Each row of a before or after table is a point. One or more steps were done to the points. Then noise was added and the rows were shuffled. The steps act on columns, c1 being the first. Name the steps. A step turns or swaps two columns, mirrors them in a line or flattens them onto one, adds a multiple of one to another, or multiplies or shifts one. Angles are multiples of 10 degrees, from the lower column toward the higher: turns from -170 to 170, lines from 10 to 170 but not 90. Use the fewest steps. Two steps may share a column if one is a turn and the other turns, adds or multiplies; they go together, in the order done. Otherwise the lowest column goes first.
In the rows, 128 means zero.

Before (12 x 2):
[[153 142]
 [102 137]
 [175 112]
 [174 111]
 [211 249]
 [133 148]
 [ 79 134]
 [ 96 101]
 [ 78 154]
 [163 139]
 [179 109]
 [144 129]]
After (12 x 2):
[[143 132]
 [252 213]
 [101  98]
 [109 173]
 [139 107]
 [128 144]
 [141 157]
 [139 163]
 [138  78]
 [109 183]
 [116 178]
 [151  80]]
Steps: swap c1 and c2

Before (12 x 6):
[[201 111 112  96 141 130]
 [105 141  34 142 163 171]
 [179  60  40 198  86 172]
 [ 73  75  58 150 180  70]
 [157 171  86  92 115 130]
 [160 160 142 164 201 148]
 [118 163  39 149 152 185]
 [148  78 124 112  78 137]
 [162  99 162 168 209 135]
 [173  64  79 130 162 120]
 [ 82 101 131 125 186 115]
 [139 121 104 122 132  70]]
After (12 x 6):
[[180  84 121 112 149 139]
 [101 163 147 160  56 149]
 [109 168  42 149 117 190]
 [193  58  38 197 129 173]
 [178 108 108  92  70 132]
 [ 98  96 163 168  43 137]
 [ 96 138  31 139 116 171]
 [ 57 104 131 126 116 116]
 [139  65  80 130  68 120]
 [161 170  82  92 113 129]
 [ 55  71  62 150 123  72]
 [132 114 104 118 115  68]]
Steps: mirror c1 and c5 in the line at 160 degrees

Before (8 x 12):
[[182 115 106 187 158 172 179 117 168 173 168 143]
 [193  64  81 128  90 122 150 173 143 124 139 108]
 [171 138 123  95  73 195  95 199 122  61 156 144]
 [175  83  94 131 138 188 152  97 171  98 144 114]
 [186 166 222  89 175  89 102  94  94 161  36  80]
 [158  96 135 174 161 104  94  66 163 201 136 147]
 [ 77 152 225  86 176 104  83 136 105 173  91 105]
 [129 111 106 192 110  68 165  83 202 172 132 155]]
After (8 x 12):
[[127 111 106 136 111  71 176 215 129 199 109 126]
 [182 114 105 137 156 121 184 167 116 193 165 127]
 [161  97 134 126 161  85 106 189 165 247 122 128]
 [188 167 222 123 173  84  96 117 173 102  14 129]
 [170 137 124 124  75 155  93  89  70  46 167 127]
 [194  64  80 130  92  78 149 119  79 218 122 127]
 [174  84  91 129 138 146 153 181 134 166 152 128]
 [ 80 152 226 120 179 154  79 103 134 135  99 128]]
Steps: add -0.7 times c1 to c6; turn c6 and c11 by 20 degrees; add -1.5 times c2 to c10; flatten c4 and c7 onto the line at 80 degrees; turn c8 and c9 by -120 degrees; multiply c12 by 0

Before (13 x 24):
[[150 102  85 102 100 138 103 154 148 135 155 118 146 128 133  91 162 144
  103  87 104 101 139 134]
 [131 159 154 149 161 135 182  83  76 106 174 161 179 108 109  81 142 112
  156 132  90 138 192 142]
 [178 183 137  99 128  89  90 137 153 125 134 116 178 101 158 117 121 101
  118 133 108 102 191 129]
 [159 121 154 102  87 115 148 166 127 117 105 150 128 177 141 144 127  85
  138 167 126 121 142 140]
 [167 141 170  91 141 103 110  79  87 110 161 145 109 118 116 145 154 161
   90 124 141 156 171  90]
 [147 117 113 142 131 177 126 123 136 111 142 166 164 121 162 137 109 156
  128 154 133  91 166 172]
 [167 185 181  89 108 168 175 154 166 144 144 118 160  88  83 176 116 127
   97 131 101 108 156 120]
 [111 144 116 103 112 111 152 122 174 147 125  81 144 178 163  97 131 137
   95 174 111  85 135 100]
 [105  97 101 107  80 146 112 112 144 143 164 135  82  93 130 127 208 145
  158 177 179 110 132 102]
 [194  86 160 144 155 153 109 126 142 171 129 121 139 133 157 159 189  94
  145  91 131 129 119 181]
 [104 187 108 174  83 181 126 156 164 172 135  75 108  94 114  84 116  91
   96 141 183 106 147 123]
 [162 153  97 123 152 109 178 143 120 157 134 164  82 177 141 128 124 174
  108 130 155  95 106 124]
 [174 150 124 177 152 153 153  84 150 102 103 143 143 122 133  91 205 155
  146 100  93 120 147 141]]
After (13 x 24):
[[151 144  85 102  58 133 157 154 148 136 106 140 145 100 139  91 162 144
  160  86 104 133 123 135]
 [105 168 101 107   7 147 149 111 146 144  96 127  81 115 133 128 208 145
  109 177 179 166 126 102]
 [110 102 117 103  87  97 105 122 174 148 128 167 142  76 159  98 131 136
  153 173 111  86 146  99]
 [194 172 161 144 195 149 148 127 142 171 130 144 140 129 145 160 189  94
  126  91 131 123 153 180]
 [147 138 114 144 135 186 133 124 137 111 115 108 164  94 176 137 110 156
  132 156 132 143 121 173]
 [178  73 137  99 127  88 168 138 154 126 129 126 179 107 190 117 121 101
  118 133 107 159  99 128]
 [132 109 154 149 209 146  83  83  77 106  73  99 179 142 155  81 142 112
   90 131  90 146  67 142]
 [162  98  96 123 189 122  80 143 121 155 114  88  82  85 124 129 123 174
  138 130 155  85 152 124]
 [167  64 181  89  79 162  84 155 165 144 104 151 161 115 112 176 116 128
  137 131 101 171  77 120]
 [158 138 154 102  24 124 104 167 127 117 146 103 128 113 147 144 126  83
  121 167 126  82 126 139]
 [166 102 170  92 160 109 152  79  87 110  99 104 109 157 146 144 154 161
  159 125 141 133  88  90]
 [174 113 124 177 188 157  99  85 151 101 149 122 141 121 145  90 205 153
  103 100  94 134 117 142]
 [103  62 108 175  16 160 130 157 163 172 122 195 108 113 129  84 116  91
  139 141 182 165 106 123]]
Steps: turn c2 and c19 by -160 degrees; multiply c5 by 2.5; mirror c6 and c12 in the line at 10 degrees; turn c7 and c11 by -170 degrees; turn c14 and c22 by -100 degrees; mirror c15 and c23 in the line at 20 degrees

Before (14 x 64):
[[113 138  63 116 120 145 136 104 109 137 113 134 117 156 154 119 137 121
  135 122 141 141 163 110 134 134 152 127 143 154 147 149 134 142 126 123
  137 131 108 143 104 138 238  91  83 146 115 120 139 141 148 151 117 142
  128 131 142 115 118 124 140 120 143 149]
 [123 122  94 152 116 118 152 108 134 143 171 132 147 155 128 134 123 118
  119 132 128 128 162 104  91 134 136 175 142 137 116 152 117 118 120 143
  125 130 113 112 137 138 131 139  88 145 134 122 136 149 132 148 131 126
  114 172 119 126 117 170 133 142 124 105]
 [110 110 139 110 122 144  54 108 110 126 140 146 148 145 127 122 137 108
  126 129 112 137 154 101 136 115 151 124 136 151 111 114 116 137 141 114
  136 125 130 138 123 141 131 130  90 125 140 123 133 112 146 137 136 109
  130 119 123 124 120 115 136 117 131 134]
 [110 136 147 136 146 140 134 158 166 158 118 122 133 155 149 135 136 120
  133 124 113 117 144 129 136  76 137 158 142 150 103 113 114 141 158 144
  124 122 114 145 114  88 133 138 109 130 150 132 109 140  85 145 121 139
  128 105 142 132 115 126 137 122 128 125]
 [119 133 135 145 146 139 146 171 138 120 114 123 129 144 135 105 137 104
  127 136 124 178 163 124 125 118 128 126 138 154 118 118 113 133 209 120
  135 124 112 126 146  82 167 134 114 117  78 119 127 128 146 153 137 136
   75 107 175 100 129 116 138 129 130 109]
 [120 131 130 135 162 136 134 104 147 140 116 122 116 154 144 132 117 105
  129 123 148 123 156 128 127 129 154 123 146 129 130 115 151 135 121 122
  136 141 159 116 150 124 167 131 102 198 152 130 129 100 154  66 114 138
  130 136 170 137 115 145 135 126 139 156]
 [115 119 140 135 129 144 151 107 111 150 114 121 129 124 145  90 136 115
  127 130 174 114  92 121 127 156 149 142 112 139 133 178 125 149 127 135
  135 135 120 124 145 130 128 139 112 121 153 114 119 100 138 122 136 122
  128 138 119 136 148 127 135 119 119 119]
 [115 115 103 145 117 137  81 100 118 123 114 130 121 153 145 127 130 107
  121 121 128 117 145 114 118 156 147 138 147 146  97 113 116 121 121 127
  133 140 120 133 140 125 134 133 117 132 126 133 131 122 153 150 131 135
  130 102 120 132 121 121 137 124 134 111]
 [108 135 150 146 140 122 125 127 179 146 151 118 126  76 117  89 133 145
  126  89 132 112 148 112 125 154 154 139 140 146 112 123 115 139 135 157
  123 154 104 118 146 144 135 139 121 124 120 134 140 144 105 151 130 134
  131 114 122 110 121 115 104 120 138 112]
 [117 140 140 148 158 142 143 129 116 120 190 133 145 149 152 115 111 122
  127 133 117 157 123 151  99 128 151 161 142 137 157 114 172  69 155 132
  119 176 151 110 124 137 141 138 121 145 152 125  95 133 132 144 102 129
   10 125 157 125 121 178 124 118 141 137]
 [118 136 142 123 121 129 151 119 124 120 125 167 113 159 150 134 123 110
  117 125 110 111  97 135 124 154 147 126 105 128 249 109 131 149 150 130
  123 128 113 122 154 124 130 137  75 122  87 105 133 146 154 141 115 121
  115 102 159 133 115 145 125 135 120 159]
 [135 128 118 116 118 137 114 104 121 120 115 127 127 128 161 132 121 115
  100  85 127 118 111 102 126 122 125 128 146 120 102 111 110  94 170 113
  131 194 105 139 145 102 171 136 104 121 142 129 116 103 153 156 132 110
  101 111 119 117 141 162 142 123 105 113]
 [143 109 153 120 121 111 145  99 116 177 119 148 135 140 121 131 134 112
  121 135 125 134 158 140  74 156 132 138 129 122 105 113 132 153 148 114
  133 124 125 113 145 125 123  96 121 132 143 128  85 135 108 145 122 103
  119 111 125 115 116 114 130 169 137 115]
 [153 115 139 128 122  99 133 119 111 134 139 138 147 147 140 134 133 127
  132 137 117 110 161 108 125 156 133 133 144 113 110 116 132 110 119 153
  118 130 145 115 155 137 135 101 117 117 107 131 136 139  72 149 134 140
  128 154 120 119 119 117 132 134 141 106]]
After (14 x 64):
[[110 108 143 109 126 143  53 110 109 126 140 146 144 145 128 122 137 108
  127 129 111 138 153 155 136 114 151 126 137 103 112 115 119 138 140 114
  136 125 131 144 122 142 127 131  91 124 123 127 134 113 148 138 137 110
  129 134 122 125 118 116 134 129 118 134]
 [116 140 145 146  96 141 141 134 113 124 193 133 149 150 149 115 114 122
  125 134 117 156 122 104  98 127 149 160 138 132 158 112 169  67 155 132
  119 176 149 116 126 137 140 137 121 146 126 127  97 134 132 143 101 130
   13 140 155 126 120 180 126 127 125 136]
 [116 139 134 121 136 130 150 114 123 119 126 172 116 160 148 134 125 109
  116 123 108 111  95 122 125 154 144 127 105 125 250 109 130 148 150 131
  126 129 114 120 155 121 127 136  75 123 125 107 134 146 154 144 114 117
  116 119 154 133 114 145 128 116 104 157]
 [112 138  82 118 127 146 136 104 107 138 114 130 112 155 156 118 137 121
  134 123 142 140 159 145 133 130 151 124 143 103 148 146 135 141 128 125
  137 131 105 136 102 139 237  92  86 147 124 120 136 138 147 152 120 139
  132 144 143 112 119 125 142 176 131 151]
 [119 129 133 136  95 136 134 113 149 137 115 120 122 154 145 129 116 103
  128 121 147 121 157 128 127 128 158 126 147 137 128 112 152 139 125 126
  136 141 157 114 150 123 167 135 100 198 124 131 129  99 153  63 114 140
  130 138 171 139 114 143 132 129 135 157]
 [114 138 146 136 103 142 135 162 166 161 119 123 127 155 150 134 139 118
  134 123 111 117 142 126 139  73 135 154 142 113 101 113 112 139 158 146
  123 123 114 143 117  86 135 137 108 130 133 131 106 139  88 141 120 140
  129 125 139 134 112 126 136 118 105 125]
 [133 128 125 119 144 138 116 106 120 117 115 126 125 125 160 135 123 112
  101  82 125 116 112 153 126 122 127 129 147 130 101 113 111  92 171 113
  130 195 104 136 145 103 170 135 106 122 121 130 116 100 154 156 131 109
  102 104 119 117 144 161 141 136 113 113]
 [155 114 132 128 137  96 131 117 111 132 140 139 152 149 140 133 134 126
  132 136 118 108 159 145 126 153 134 133 144 141 109 114 131 110 119 151
  117 128 146 123 153 137 140 105 121 114 127 130 136 139  74 151 132 138
  132 140 120 116 117 112 131 117 155 106]
 [116 117 111 146 134 137  80 103 119 124 115 129 118 153 145 127 131 107
  123 120 127 118 145 144 117 154 148 137 147 111  98 114 117 120 118 127
  135 138 119 131 138 123 132 133 119 132 124 133 132 124 151 151 131 136
  133 134 120 131 120 121 140 144 100 113]
 [117 133 133 145 103 138 145 162 137 121 109 122 131 143 135 104 138 105
  126 136 125 178 163 134 128 117 128 126 138 107 118 113 115 131 210 122
  133 126 111 126 145  85 168 137 114 117 132 123 126 128 147 151 136 136
   74 128 172 102 130 115 139 123 108 107]
 [105 137 153 147 110 122 124 124 176 142 152 117 127  76 116  88 132 147
  127  87 132 115 148 143 125 153 155 138 140 116 114 120 114 140 136 157
  122 155 103 121 145 145 136 141 123 125 127 130 139 142 105 152 133 133
  130 139 121 111 118 116 107 118 115 111]
 [126 124  93 154 137 114 153 107 135 141 172 131 154 155 130 135 124 120
  119 130 127 129 160 151  88 136 138 175 141 114 115 154 117 119 118 145
  123 131 114 123 137 136 131 139  88 145 125 123 139 149 136 148 132 125
  116 120 118 127 119 170 135 140 172 104]
 [142 111 121 123 138 113 144 100 115 177 120 148 141 140 120 131 136 112
  123 134 124 131 162 116  75 155 135 138 128 132 103 114 131 150 151 115
  134 126 126 114 148 125 126  93 123 130 122 127  86 135 108 141 124 104
  120 137 125 117 116 113 128  81 115 116]
 [113 118 143 133 123 144 151 109 111 149 115 124 129 126 147  93 136 114
  125 130 176 111  89 134 130 156 149 143 110 120 134 175 125 150 126 132
  137 134 120 122 143 130 128 139 113 120 122 115 122  98 138 123 136 122
  125 118 120 135 148 126 135 129 137 115]]
Steps: mirror c3 and c62 in the line at 160 degrees; turn c5 and c30 by 160 degrees; flatten c8 and c47 onto the line at 10 degrees; turn c13 and c40 by 20 degrees; multiply c24 by -1; swap c56 and c63
